Rows are points. Each copy is the shape, with its points in the same order, turned, moved and blurred by noise. Some copies are also mirrored. Which?

Shape, 7 rows:
[[-1.7  2.4 -3.5]
 [-1.1 -1.1  2.8]
 [ 1.0 -5.3  4.2]
 [-1.5 -0.5 -3.0]
 [ 2.5 -1.6  1.1]
 [ 1.9  3.6 -2.0]
 [-4.3  2.2 -4.1]]
Copy 1 (7 x 3):
[[ 5.4  2.9  1.8]
 [-0.3 -0.3 -1.4]
 [-3.5 -3.7  0.1]
 [ 4.1  0.3  2.3]
 [-1.5  0.4  2.5]
 [ 2.3  5.2  2.8]
 [ 7.7  2.0  0.3]]
Copy 1 is: only turned
Copy 2, 7 rows:
[[ 5.3  0.6 -2.0]
 [-0.5 -0.4  2.1]
 [-5.2  0.7  2.0]
 [ 3.1  1.8 -1.6]
 [-2.0 -1.1 -1.5]
 [ 3.6 -2.8 -3.4]
 [ 6.9  1.9 -0.3]]
Copy 2 is: only turned

Shape (10 x 4):
[[ 5.3 -1.4  0.6 -3.3]
 [-1.3 -0.5  4.2  2.9]
 [-2.6  0.6  0.2  2.8]
 [-2.3  1.2  3.2 -1.2]
 [-3.0 -2.8 -1.1  1.9]
 [-2.1  2.8  3.0  1.8]
 [ 6.2 -2.1 -1.3 -0.1]
 [-0.7 -3.7  1.1  2.0]
 [ 7.0  0.2  0.5 -1.7]
 [ 8.0 -2.5  0.3 -2.3]]
Copy 1 (10 x 4):
[[ 4.3  3.2  0.8  3.6]
 [ 0.1 -0.2 -3.2 -3.9]
 [-2.8 -1.8 -0.9 -1.6]
 [-2.2  2.0 -3.1 -0.2]
 [-1.4 -3.7 -1.3  0.6]
 [-3.1  1.8 -2.3 -3.2]
 [ 5.0  0.4  3.4  2.4]
 [ 1.4 -2.8 -2.1  0.0]
 [ 4.8  3.7  2.8  1.7]
 [ 6.7  2.8  2.3  3.6]]
Copy 1 is: only turned
Copy 2 (10 x 4):
[[-2.7  3.0  1.9  4.6]
 [ 3.2 -4.2  0.6  1.5]
 [ 2.3 -2.0 -1.6 -1.7]
 [ 3.4 -0.4  2.7 -0.1]
 [ 3.9  0.9 -3.2  0.1]
 [ 2.4 -3.3  1.7 -2.0]
 [-3.9  1.7 -1.2  4.9]
 [ 3.2 -0.6 -2.3  3.6]
 [-4.6  1.3  1.6  4.4]
 [-4.4  2.3  1.1  6.6]]
Copy 2 is: only turned
Copy 3:
[[ 1.1  5.3 -0.8 -4.0]
 [ 1.8 -3.9  2.3 -2.5]
 [ 0.3 -2.7  1.1  1.2]
 [-0.1 -0.4  5.1 -1.4]
 [-3.5 -2.7 -0.4  0.7]
 [ 1.7 -2.4  3.8  0.4]
 [ 1.1  4.7 -4.6 -2.7]
 [-1.8 -1.6 -1.4 -2.5]
 [ 3.4  5.8 -1.0 -2.9]
 [ 2.1  6.6 -3.8 -4.6]]
Copy 3 is: only turned

Shape (9 x 6):
[[-2.3  2.7 -1.8  5.0 -2.8  0.7]
 [ 2.9 -6.2  3.3  3.5 -1.8 -0.7]
 [ 4.6 -0.9  0.3 -3.0 -1.8  0.0]
 [-1.7  4.1 -0.5 -3.8 -1.8  4.4]
 [-2.8  3.5 -0.9  0.5  0.5 -1.1]
 [-1.9  3.5 -2.0 -0.7  2.2  2.7]
 [-2.4  3.2  3.9  6.7  1.5  0.8]
 [-2.3  0.2  4.7 -3.7  3.1 -0.3]
 [ 1.9  2.8 -1.1 -2.9 -3.2  2.7]]
Copy 1:
[[-2.2  3.7  0.0  0.1  3.4 -0.6]
 [-0.4 -2.8 -0.5  1.4  1.7  8.8]
 [ 2.7 -1.9 -1.1 -1.3 -4.1  3.1]
 [ 4.3  1.2 -1.1  2.2 -1.6 -4.1]
 [-2.0 -0.7  0.6  0.9  0.1 -3.3]
 [ 1.9 -0.5  2.8  0.6  0.9 -4.3]
 [-2.0 -2.4 -0.8 -0.1  7.5 -1.2]
 [ 1.0 -7.2 -0.3  4.2 -1.0 -2.0]
 [ 4.0  1.5 -1.5 -0.5 -2.8 -1.2]]
Copy 1 is: only turned
Copy 2:
[[ 2.5 -1.9  1.1 -2.1 -6.5 -2.0]
 [-1.0  5.8  2.7  3.7 -1.9 -4.5]
 [-0.6 -0.7  2.3  2.7  3.3 -1.2]
 [ 3.9 -2.7  2.3 -4.8  2.0  1.4]
 [ 4.9 -1.6 -1.5 -0.9 -2.6  0.7]
 [ 3.1 -1.5  0.0 -2.7 -1.5  4.0]
 [ 6.8  2.4  2.9  0.4 -7.5  0.4]
 [ 6.6  3.8 -0.6  0.5  2.8  1.6]
 [ 1.1 -3.5  3.0 -1.7  2.0 -0.3]]
Copy 2 is: only turned
Copy 3, 9 rows:
[[ 3.7 -3.3 -3.6  0.0  0.2 -2.0]
 [ 1.3 -1.4  6.6 -3.4 -2.7 -2.3]
 [-0.4  2.6  4.0  2.6  0.5  1.2]
 [-2.3 -2.3 -2.4  6.3  0.5  2.1]
 [-0.3 -2.0 -3.9 -0.4  2.4  1.4]
 [-2.9 -1.7 -3.9  2.5  2.6 -1.1]
 [ 1.6 -7.8 -0.6 -2.2  3.9 -1.8]
 [-5.9 -3.6  1.5 -0.8  1.9  4.0]
 [ 0.3  0.7 -0.3  5.8  0.3  1.0]]
Copy 3 is: mirrored
